Each point is reached from the start by the listed moves, each made 0, 1 or 2 times, or once backwards (-1), plus a little noise. Is the number of moves made odd or even? Then give how often each move was made.
In the rows, zero is written as 128.

Moves:
(1): [163 129 126 132 122]
(2): [128 155 105 138 120]
(3): [126 143 153 117 108]
Start: [135 133 113 131 125]
Points:
[210 172  38 172 117] => odd (2, 2, -1)
[202 218 115 142  57] => even (2, 2, 2)
[100 132 115 126 131] => odd (-1, 0, 0)

Moves:
(1): [162 123 120 127 133 140 132 125 135 128 129]
(2): [134 151 145 119 138 134 124 117 130 121 119]
(3): [124 107 158 128 120 121 124 120 126 117 126]
(4): [133 138 131 154 113 128 137 122 134 119 138]
(5): [119 123 134 132 158 119 137 140 129 118 141]
(6): [115 120 126 134 136 166 131 125 127 129 140]
(7): [125 127 134 116 112 129 168 137 127 131 132]
(8): [134 136 140 131 122 144 117 164 111 129 145]
Start: [119 113 127 111 147 129 148 125 107 153 145]
Points:
[107  76 216 114 137  63 246 148 112 106 172] => even (0, 0, 2, 1, 2, -1, 2, 0)
[ 35  41 222 122 147 191 222 229  60 128 240] => even (-1, -1, 2, 0, 2, 2, 2, 2)
[164 152 164 147 140 154 204 156 112 122 189] => odd (1, 1, 0, 2, 1, 0, 1, 1)
[127  94 162 141  59  81 243 136 114 134 166] => odd (0, -1, 1, 2, 0, -1, 2, 0)
[ 88  76 180 108 188 220 129 201  66 144 205] => odd (0, 0, 1, -1, 1, 2, 0, 2)

Moves:
(1): [158 124 111 110 133 141 140 121 115 121 126 142 119 136]
(2): [129 145 139 133 129 129 131 138 118 127 117 135 125 128]
(3): [136 116 158 143 124 118 139 117 122 138 145 139 120 138]
(4): [138 122 116 153 124 115 116 121 124 129 126 109 124 132]
(5): [116 133 129 133 158 123 119 115 147 135 124 125 132 130]
(6): [123 133 122 134 132 161 142 129 124 134 131 127 127 112]
(7): [119 126 113 133 123 121 148 122 111 116 117 136 141 125]
(8): [124 118 131 134 139 122 125 146 131 126 129 134 138 129]
(9): [144 133 124 139 130 118 137 134 157 127 130 131 131 132]
(10): [129 129 115 116 128 124 142 124 127 154 117 132 128 133]
(11): [130 143 117 123 129 122 135 131 126 132 147 131 141 130]
Start: [126 135 125 136 140 131 131 135 130 107 132 139 128 134]
Points:
[ 35 213 131 155 168 181 187 149  72  89 140 169 184  82] => odd (-1, 2, 0, -1, 1, 2, 2, 0, -1, -1, 2)
[122 158 171 177 150  54 182 110  85 106 133 193 147 170] => odd (0, 2, 2, 0, 1, -1, 2, 0, 0, 0, 1)
[146 194  79 121 201  68 199 120 174  88 129 202 186 168] => even (1, 1, 0, -1, 2, -1, 2, 0, 2, 0, 2)
[222 155 158 113 138 168 215 165 110 127 213 224 117 162] => odd (2, 1, 2, -1, -1, 1, -1, 1, 1, 0, 2)
[152 102 217 249 141  47  68  89 191 121 161  88  84 172] => even (-1, 0, 2, 2, 1, -1, -1, -1, 1, -1, -1)
[153 133 114 157 103 100 179 136 123  79 205 159 160 144] => even (0, -1, 1, 0, -1, 0, 1, 0, 1, -1, 2)
[ 89  98 129 170 121 173  64 170 124  84 135  77 120  93] => odd (-1, -1, -1, 1, -1, 1, -1, 1, -1, -1, -1)

Moves:
(1): [137 110 131 122 122 128 128 126 121 131 123 117 130 127 137 129 114 113
 123]
(2): [124 133 123 112  96 141 128 136 127 122 125 120 125 127 127 125 128 125
 109]
(3): [131 135 131 145 123 109 118 145 121 138 122 114 134 122 125 142 116 121
 131]
(4): [130 150 121 158 124 138 144 116 136 102 125 134 148 135 124 120 125 114
 114]
(5): [136 133 111 130 144 126 135 137 121 115 122 124 134 128 131 116 129 123
 125]
(6): [128 140 138 126 129 142 137 125 135 119 129 131 126 128 132 128 155 117
 130]
(7): [127 129 119 124 122 129 145 142 144 135 120 120 133 125 132 130 132 138
 123]
(8): [129 126 118 129 135 141 127 129 127 113 122 118 118 125 111 126 118 124
 126]
(9): [135 126 133 137 129 132 124 132 133 118 136 133 115 139 139 122 116 129
 128]
(10): [125 127 123 141 132 140 118 120 129 142 137 126 123 128 133 127 130 119
 127]
(11): [115 125 134 145 138 124 151 124 116 147 167 135 129 128 126 126 119 135
 115]
(12): [133 142 137 131 128 128 123 122 127 130 120 121 135 111 125 117 115 123
 118]
(13): [124 125 140 122 134 135 112 154 128 124 137 135 148 133 131 129 122 116
 125]
(14): [146 135 132 126 119 122 131 137 141 127 125 139 126 142 123 112 123 125
 143]
(15): [149 142 132 125 129 132 142 131 124 147 115 148 127 128 132 127 115 143
 135]
(16): [121 139 127 117 130 113 127 130 133 132 118 132 125 132 128 144 120 118
 118]
(17): [141 133 119 110 135 128 115 131 135 117 147 154 137  86 114 153 135 126
 145]
(18): [136 132 133 124 129 124 119 120 132 118 129 115 124 147 123 132 131 129
 120]
Start: [117 131 135 140 131 126 116 122 116 156 113 146 132 139 155 111 134 105
 145]
Points:
[141 163 163 216 117 200 201 124 196 113 199 183 145 222 162  52  97  68
  93] => even (1, 0, -1, 2, -1, 1, 2, 1, 2, 1, 2, 0, 1, 2, 0, 0, 0, 1)
[151 128 111 207 227  98 114 220  63 208 206 186 203 109 118 126  68  98
 182] => even (0, -1, 2, 0, 2, -1, 0, 1, -1, 1, 2, -1, 2, 1, 1, -1, 1, 0)
[ 99 105  75 123  78 212 104 124 123 128  59  27  64 155 154  59 182  84
 111] => odd (0, 2, 0, -1, 1, 1, 1, 2, 0, 2, -1, 0, -1, 0, -1, -1, -1, 0)
[195 249 114 150  70 186 105 105 164 102  75 233 167 115 163  38  95  28
 127] => even (0, 2, -1, 2, 1, 0, -1, -1, 1, 2, -1, 2, 0, 2, 1, 1, 1, -1)
[165 105 110  85 110 125 160 136 115 195  18 173  64 185 158  70  99 179
 200] => odd (0, 0, -1, -1, 0, -1, 0, 1, 0, -1, -1, -1, -1, 1, 2, 0, -1, -1)
[148 129  90  80  70 135 122  77 100 203  20  99  80 232 219 123  96  95
  62] => odd (2, 2, -1, 0, 1, -1, 0, -1, 0, 2, -1, -1, -1, -1, 2, 2, -1, 2)
[133  90 102 104 206  34 129 123  83 143 212 157 187 104 134 180 121  83
 133] => even (2, -1, 0, 0, 2, -1, 0, -1, -1, -1, 2, -1, 0, 0, -1, 1, 2, 2)
[109 120 135  59  87 144 103 190 115  87 174 153 158  67 126 197 154  18
 115] => even (2, 2, 1, 0, 0, 2, 0, 1, 0, -1, 1, -1, 1, 0, -1, 1, 2, 0)
[167 113  50 113 164 160 124 105 130 106 131 123 196  70 138 138 145  90
 112] => odd (2, 0, -1, 1, 2, -1, 2, 0, -1, 1, 0, 0, 0, -1, 0, -1, 2, 2)
[ 98 128 103 146  63 151 179 166 103  83 134 137 210 155 153  76 115  28
  78] => odd (2, 2, 0, 2, 1, 0, 0, 0, -1, -1, 1, -1, 1, 1, -1, 0, 0, -1)

Moves:
(1): [137 124 133 131 141 125 121 133 129 130 138 137 132 136 141 136 125 130
 130 128 123 122 123 121 128]
(2): [133 123 142 127 139 125 143 117 127 127 129 142 138 129 145 125 144 125
 133 127 132 139 129 126 129]
(3): [130 138 125 127 133 129 127 134 133 116 128 120 120 135 135 129 121 128
 131 136 129 135 127 138 144]
(4): [136 147 131 139 120 124 124 103 132 136 136 116 138 129 123 132 134 125
 127 132 115 111 140 131 130]
(5): [129 125 117 137 125 139 130 125 126 121 133 147 119 142 117 137 128 138
 122 131 118 113 123 133 123]
(6): [129 123 129 136 128 119 122 130 129 133 123 136 134 127 134 113 132 131
 140 128 127 117 123 131 123]
(7): [124 115 119 125 121 130 131 121 127 123 129 130 146 134 112 115 122 138
 126 127 131 131 121 138 126]
(8): [125 124 130 123 126 140 125 127 120 146 128 129 131 119 133 125 118 127
 132 119 138 121 132 121 130]
(9): [138 141 130 124 112 121 120 127 127 135 134 121 110 121 134 140 129 130
 134 140 139 122 124 123 120]
(10): [137 136 121 125 131 128 131 117 116 127 125 131 135 136 140 122 133 125
 115 127 125 135 124 137 118]
(11): [124 131 118 124 131 131 134 135 121 138 123 140 126 124 118 138 121 116
 129 135 126 132 124 115 134]
(12): [130 133 126 122 134 127 111 129 117 128 133 121 129 142 127 139 137 130
 137 131 125 126 137 130 134]
(13): [141 133 133 130 116 122 126 140 119 117 123 127 137 115 121 147 132 133
 135 122 124 115 119 134 125]
(14): [126 138 140 133 136 135 127 127 146 138 133 123 131 117 117 125 124 119
 130 133 134 127 129 124 118]
(15): [131 129 124 117 139 127 132 108 133 123 127 118 128 130 129 137 127 132
 140 118 106 125 135 131 125]
(16): [145 139 121 135 155 121 135 135 119 129 136 119 134 132 116 119 138 134
 120 126 136 134 123 127 131]
(17): [132 120 126 137 129 129 134 123 127 132 122 116 135 132 136 128 130 117
 130 125 141 125 128 127 126]
(18): [115 132 124 131 126 129 125 115 118 132 136 134 126 119 131 127 126 117
 124 133 127 124 129 125 116]
(19): [134 139 131 123 127 118 131 122 130 128 132 124 128 134 127 132 130 114
 124 123 135 132 126 134 128]
(20): [121 138 129 142 123 125 121 131 142 125 132 128 132 119 124 134 127 132
 138 120 135 131 125 130 122]
(21): [128 114 129 132 128 136 124 123 128 131 122 134 122 123 129 120 123 126
 129 121 135 140 131 123 133]
(22): [125 131 121 135 141 122 129 137 139 140 142 130 125 123 122 143 122 134
 125 143 131 126 132 144 126]
(23): [129 147 129 129 126 121 134 118 140 132 129 141 142 109 110 117 122 128
 124 131 148 120 136 126 110]
(24): [143 134 129 125 126 124 127 139 123 132 140 130 131 124 133 130 131 117
 131 129 126 131 132 125 125]
Start: [130 127 133 132 138 113 116 137 127 131 133 127 141 133 111 120 143 142
 111 119 102 132 146 130 135]
Points:
[155 249 139 156 166  58  56 153 158 198 246  62  87 128 148 214 133  69
  92 225 145 110 170 133 112] => odd (2, -1, 1, 1, -1, -1, -1, -1, 2, 0, 0, 1, -1, 1, -1, 0, 1, 2, 1, 0, -1, 2, 0, 1)
[104 109 113 140  81 147  56 120 134 181 125  97 105 126 107 111 101 184
 149 163 137  49 150 167 114] => even (-1, -1, 1, 0, 1, 2, 1, 2, 2, 0, -1, 1, 0, 1, 0, -1, 1, 0, -1, -1, 0, 1, 0, -1)
[146 193 155 162 142 123 109 130 142 161 204 111 228  71  45  66 109  99
 108 121 172 103 160 154 117] => odd (0, 0, 2, 1, 0, 0, 2, 2, -1, -1, -1, 0, 1, 2, -1, 1, 0, 2, 1, 0, 0, 0, 1, 2)
[219 181 176 189 161  78 150 137 152 160 142 101 181  83 121  11 181  79
 120 114 231 151 133 119  90] => odd (-1, 1, 1, 0, 0, 2, 0, 0, 1, 0, -1, -1, 0, 2, -1, 2, 2, 0, 1, 0, 1, -1, 1, 2)
[ 87  42 105 125 136 153  44 142  59 153 137 195 113 133 115 203  84 165
 156 102  17  54 141 121 172] => odd (2, -1, 0, 0, 1, 1, 0, 2, -1, -1, 1, 1, 2, -1, 1, -1, -1, 2, 0, -1, 2, 1, -1, -1)
[140 223 141 123 143  78  61 126 122 192 200 121 125 116 163 178 100  75
 123 180  51  63 176 133 153] => odd (2, -1, 2, 2, -1, 1, -1, 1, 0, 0, 1, 0, 0, 0, 0, -1, -1, 2, 1, -1, -1, 1, 0, 1)
[147 139 171 171 118 131 104 119 106 172 167 231 172 113 167 117 146 100
 122 125  44  71 156  71 131] => even (2, 1, 0, 2, 1, 1, -1, 1, -1, 0, 1, -1, 0, 0, -1, -1, -1, 1, -1, 0, 0, -1, 0, 2)
